Each row of a before or after table is a point. The points were changed in one or more steps. Then noise was added and the rows were shuffled. The steps act on columns, c1 being the first. Write out the steps. A step turns or swaps two columns, mirrors them in a line or flattens them onto one, adds a multiple of one to another, or multiplies or shifts one. Angles are multiples of 10 degrees, from the lower column toward the higher: turns from -170 to 170, lines from 10 to 170 but not 90. Use the fewest steps. Two steps may share a column if one is a turn and the other turns, adds or multiplies; they go together, in the order done. Otherwise the lowest column goes first.

Before, 8 rows:
[[-3.7 -2.4 -4.5]
 [-9.9 -7.9 -5.1]
 [ 6.3 -2.0  2.9]
 [-1.9 -4.1  0.7]
 [-0.4 -1.1 -2.3]
 [ 0.8  2.3 -1.1]
 [-4.3 -1.1  4.4]
 [-2.3  1.1  1.5]]
After (8 x 3):
[[ 2.6  0.4  3.9]
 [-0.6 -0.6  2.8]
 [-1.1 -3.9  9.1]
 [ 1.0 -2.2  6.4]
 [-8.2 -9.7  0.2]
 [-2.4 -3.1  0.5]
 [-2.4  6.3  8.0]
 [-4.0 -2.2  5.2]]
Steps: swap c1 and c2; shift c3 by 5.0

Before:
[[ 5.2 -2.0  2.4  2.1  3.1 -3.5 -0.8  7.1]
 [-5.7 -3.1 -4.4  5.8  4.8  3.1 -3.3 -2.7]
 [-2.0 -0.5  0.3 -2.0 -1.8 -2.0  0.1 -6.4]
 [-2.9 -0.4  5.3 -3.7  1.2  3.0  0.3 -4.3]
 [ 3.3  2.3 -3.2  1.7  1.3 -0.1  0.2  7.7]
 [-1.3  1.3  2.2  1.0 -1.5 -5.2 -1.7 10.9]
 [ 0.9  1.5  2.7  6.9 -0.1 -2.5  1.7  4.6]
 [-2.1 -4.4  3.2 -1.6 -3.5  0.7 -3.5 -7.2]
 [-6.6 -6.9 -5.8  6.2 -1.4  6.8  1.0  0.1]
 [ 5.1  4.8  1.9  3.0  0.5  0.8 -4.7  7.1]]
After, 10 rows:
[[ 1.1 -1.3  2.4  6.8  0.0 -2.7  1.5  4.9]
 [ 5.1  2.1  1.7  2.9  0.4  0.8 -4.8  7.1]
 [ 5.2 -5.3  1.3  2.1  3.1 -3.4 -1.0  7.1]
 [-2.1 -7.4  4.5 -1.5 -3.7  0.7 -3.4 -7.2]
 [-6.6 -9.7 -5.1  6.2 -1.2  6.7  0.9  0.0]
 [-2.9 -3.3  5.0 -3.4  1.3  3.0  0.1 -4.4]
 [-1.4 -1.8  2.7  1.2 -1.5 -5.2 -1.8 10.9]
 [-2.2 -3.5  0.8 -2.4 -1.9 -2.0  0.1 -6.1]
 [-5.7 -5.9 -5.8  5.7  5.1  3.0 -3.1 -2.8]
 [ 3.2 -0.8 -3.5  1.4  1.2  0.1  0.1  7.7]]
Steps: shift c2 by -3.0; add -0.3 times c5 to c3

Before (12 x 14):
[[  3.7   5.6  -1.8  -0.1  -0.9   5.4  -3.5  -0.4   5.5  -1.5   0.6  -4.2
    0.3   1.0]
 [  3.4   0.4  -1.1  -2.1  -1.7   5.6   1.2 -10.1  -1.3  -1.5   1.6   3.1
    6.7   2.6]
 [  2.7  -3.2  -2.6   3.5  -1.5   1.4  -2.4   1.5  -2.1  -0.8   0.6   3.4
    1.4   4.3]
 [  1.8   0.2   1.5   6.4  -1.7   2.7  -1.7  -2.2   0.0   1.7  -2.8   4.1
   -1.2   1.4]
 [  3.3  -2.3   1.6   5.0   2.5   2.8   3.4   3.4  -1.5   2.1   3.2   1.5
   -1.3   0.8]
 [  3.3   4.1   5.5   1.7  -0.8   4.3   0.8   2.2   0.1  -2.1   5.7   2.8
   22.4   0.3]
 [  1.1   0.0  -0.7   3.7  -1.6   2.8   3.4   2.8   0.9  -7.2   1.2  -1.3
   -1.0  -1.4]
 [  2.9   1.8   1.8   4.3   9.7  -2.1  -3.4  -0.8   3.8  -2.9   2.3   2.7
   -1.0   5.7]
 [  4.8  -0.5   6.6   5.0  -0.7  -2.6   0.6   2.1  -2.0   1.8   0.4  -0.4
   -1.8   5.4]
 [ 12.3  -2.5  -0.6   2.2  -1.8   5.2   9.2  -0.2   9.2  -3.1   0.6   4.3
    0.2   0.2]
 [  0.1   4.8   1.5   2.7   1.7   3.2   0.7   1.0  11.1   1.3   2.6   3.5
    5.2   9.3]
 [  2.7   0.0   2.4  -2.8  -1.4  -0.6  -0.4  -0.8  -1.3  -0.9   1.5   2.0
    2.5  -3.3]]
After, 12 rows:
[[  2.9   0.0   2.4  -2.8  -1.4  -0.6   4.7  -0.8  -1.3   2.0   1.6  -1.0
    2.3  -3.3]
 [  2.9   2.3   1.7   4.3   9.6  -2.0   1.6  -0.7   3.7   2.6   2.0  -2.8
   -0.9   5.7]
 [  3.3  -3.0   1.6   4.9   2.3   2.7   8.4   3.4  -1.6   1.6   3.2   2.1
   -1.3   0.9]
 [  4.7  -0.7   6.8   5.0  -0.6  -2.6   5.6   2.1  -2.0  -0.4   0.4   1.8
   -1.8   5.4]
 [  3.3   5.3   5.6   1.7  -0.8   4.2   5.8   2.1   0.1   2.9   5.8  -2.2
   22.3   0.1]
 [  1.0  -0.1  -0.7   3.6  -1.6   2.8   8.4   2.9   0.9  -1.2   1.3  -7.1
   -1.1  -1.2]
 [  0.3   6.2   1.4   2.6   1.6   3.3   5.5   1.0  11.0   3.6   2.6   1.3
    5.1   9.3]
 [  2.6  -4.1  -2.5   3.4  -1.4   1.3   2.6   1.6  -2.3   3.3   0.8  -0.7
    1.4   4.3]
 [  1.7   0.2   1.6   6.5  -1.7   2.6   3.3  -2.4   0.0   4.2  -2.8   1.7
   -1.2   1.3]
 [ 12.4  -3.3  -0.6   2.2  -1.8   5.2  14.2  -0.2   9.2   4.2   0.6  -3.1
    0.2   0.1]
 [  3.6   7.2  -1.8  -0.1  -0.8   5.4   1.5  -0.3   5.4  -4.2   0.6  -1.5
    0.2   1.0]
 [  3.2   0.5  -1.1  -2.0  -1.7   5.6   6.2 -10.2  -1.3   2.9   1.6  -1.4
    6.5   2.5]]
Steps: multiply c2 by 1.3; shift c7 by 5.0; swap c10 and c12

Before (14 x 24):
[[ 0.9  0.6 -4.1  3.5  2.2 -0.4 -4.2 -6.4  2.6  0.9  3.6 -0.4 -4.7  3.5
   1.4  4.2 -4.6 -4.5  0.0  7.9  3.7  4.6 -1.6  2.3]
 [ 1.1 -0.8 -3.7  1.8 -1.0  1.9 -0.2  0.8 -4.9 -4.0 -0.3 -5.6 -1.7 -3.0
  -3.4  5.4 -9.1  0.6 -0.5  0.2 -5.9  6.7 -0.5  1.8]
 [ 2.8 -3.7 -0.3  2.7  2.6  3.6 -6.4 -3.4  4.7 -4.7  7.3  1.3 -1.2 -0.3
  -8.9  4.4 -0.6 -1.6 -5.1  6.3  3.4  2.2  0.8  1.5]
 [-4.1  2.1  0.0 -1.4 -2.8 -0.5  6.5  4.1  0.6 -2.1  0.5  1.2 -3.6 -0.3
   0.8  2.3  4.4  1.8 -3.2 -7.7 -4.3 -0.4 -1.5 -0.6]
 [ 0.9 -1.9 -0.6 -0.7 -2.1  0.5  0.8 -5.7 -0.1 -4.2  2.8 -2.1  3.6  0.7
  -2.1  4.5 -2.3 -0.2  4.7  4.8 -1.4 10.4  0.8 -1.3]
 [-6.4 -1.2  3.0 -6.7  3.8  6.5  5.5  4.1 -0.8  2.1 -0.9  1.1  1.6 -0.8
   5.8  5.0  1.3 -2.2  0.0 -4.3 -1.5  0.8 -6.2  1.4]
 [-1.3  0.0  0.9  2.4  0.5  2.3 -2.4  4.1  0.0 -5.0  1.9 -2.2 -1.8  3.1
  -5.3  0.7 -3.3 -0.6  4.8 -3.5 -0.2  8.8 -0.1  1.7]
 [-0.4 -3.7 -1.0  4.9 -1.6 -0.9 -2.9  2.7 -0.4 -6.5  1.8 -8.4 -0.1 -4.3
   1.0  5.0 -0.9  0.0  4.1  5.2 -1.5 10.2 -2.4  3.1]
 [ 3.5  1.0  1.8  2.3 -0.2  4.3 -3.6 -1.6  1.6 -4.4  2.3 -1.0  0.1  5.0
  -5.7 -2.1 -0.5 -5.5 -4.6 13.6  5.4 -1.6 -1.9 -0.6]
 [-9.3  3.6  4.9 -2.7  2.7  1.3  5.3  4.7 -4.3  0.9 -0.4  2.0 -0.7 -1.8
   2.7  5.9  2.5 -1.2  3.1 -3.3 -8.6 -3.0  1.5  5.0]
 [-6.7  1.1  9.1 -0.9  0.7  3.5  5.2  0.4 -2.8  4.8 -2.1 -0.9 -1.1 -5.6
   4.9  0.6  1.1  3.0  1.3 -7.4 -3.2  1.1 -1.4  1.3]
 [-0.8 -3.2  0.9  1.8 -1.3  3.3 -3.9  3.5 -3.1 -3.8 -4.8 -1.0 -3.4  1.1
  -1.9  5.6  0.1  4.9  1.3  4.2 -4.7 11.1  0.2 -0.2]
 [-2.6 -3.3 -1.7  5.6  3.2  3.0 -2.8  0.1 -5.9 -6.0  1.8 -3.2 -0.1  0.0
   1.7  2.4 -0.6 -0.5  1.3  0.2 -5.2  6.9  0.6 -3.9]
 [-5.5  0.7  5.2 -2.0  2.4  3.0  7.0  1.4  1.4 -3.4 -4.1  2.3  0.0 -1.1
   8.8  5.3 -2.1  0.3  0.4 -6.3 -0.9 -3.7  2.7  3.4]]
After (14 x 24):
[[  1.0   4.0  -4.0   2.1  -0.8   1.7   0.0   0.9   2.4  -4.1  -0.1  -5.5
   -1.6  -3.2  -3.1   5.3   8.3   0.7  -4.0   6.8  -6.0   6.4  -0.5   1.8]
 [  1.1  -2.5  -3.9   3.4   2.0  -0.6  -4.3  -6.3  -1.5   0.6   3.6  -0.6
   -5.2   3.0   1.4   4.4   4.0  -4.2  -2.5  12.5   3.9   4.1  -1.7   2.4]
 [  2.8  -1.4  -0.2   2.6   2.5   3.6  -6.4  -3.4  -5.7  -5.0   7.1   1.2
   -1.3  -0.1  -8.9   4.6   2.7  -1.3   4.1   8.6   3.3   2.2   0.5   1.6]
 [ -1.2  -0.3   0.8   2.4   1.1   2.4  -2.5   3.9   0.3  -5.0   1.9  -2.1
   -1.7   2.8  -5.5   0.8   0.7  -0.8  -6.0   5.4   0.1   8.6  -0.2   1.7]
 [ -6.3   1.6   3.1  -7.0   3.5   6.8   5.0   3.9  -0.6   2.4  -0.8   0.6
    1.7  -2.7   5.9   5.1  -1.0  -1.7   0.7  -3.5  -1.5   0.5  -6.2   1.0]
 [  3.1  -1.6   2.2   2.5  -0.3   4.4  -3.4  -1.5  -0.1  -4.5   2.5  -1.3
    0.3   4.1  -5.7  -1.9   3.2  -5.6   4.0  12.0   5.4  -1.9  -2.0  -0.9]
 [ -4.0  -1.8   0.0  -1.3  -2.7  -0.5   6.9   4.2   1.0  -2.0   0.9   1.0
   -4.1  -0.5   0.9   2.6  -2.1   1.7   5.1  -7.9  -4.4  -0.2  -1.6  -1.0]
 [ -9.2   0.9   5.2  -2.6   2.8   1.3   5.2   4.4   4.9   0.6  -0.8   1.7
   -0.4  -1.3   2.5   6.0  -4.0  -0.9  -1.5  -6.1  -8.4  -3.0   1.6   4.7]
 [ -0.3   2.7  -1.0   4.7  -1.5  -0.7  -3.1   2.8  -2.4  -6.7   1.8  -8.3
    0.1  -5.3   1.0   4.7  -0.9   0.1  -3.5  15.5  -1.1   9.8  -2.2   2.9]
 [ -5.6  -1.6   4.6  -1.9   2.5   3.0   6.7   1.3  -0.6  -3.7  -4.1   2.2
    0.2   0.0   8.9   5.3   1.6  -0.1  -1.4 -10.2  -0.9  -4.0   2.8   3.4]
 [ -2.7   6.8  -1.7   5.4   3.3   3.0  -2.9   0.1   1.3  -5.7   1.8  -3.1
    0.2   0.2   1.7   2.4  -0.2  -0.8  -1.1   7.1  -5.5   7.3   0.8  -3.8]
 [  0.9   1.3  -1.2  -0.8  -2.2   0.3   0.5  -5.7  -1.0  -4.0   3.3  -2.0
    3.3   0.7  -2.1   4.8  -0.4  -0.4  -4.9  15.3  -1.8  10.5   0.7  -1.3]
 [ -0.7   4.5   1.0   2.3  -1.4   3.4  -3.9   3.6  -0.3  -3.8  -5.0  -1.0
   -3.7   0.9  -1.7   5.6  -0.8   5.1  -0.9  15.2  -4.9  11.3   0.5  -0.5]
 [ -6.9   1.6   9.5  -0.8   0.9   3.5   5.1   0.6   2.8   5.0  -2.1  -0.9
   -1.2  -5.9   5.1   0.7  -1.6   3.4  -0.7  -6.3  -3.5   1.0  -1.5   1.4]]
Steps: turn c2 and c9 by 130 degrees; add 0.3 times c23 to c14; turn c17 and c19 by 150 degrees; add 1 times c22 to c20
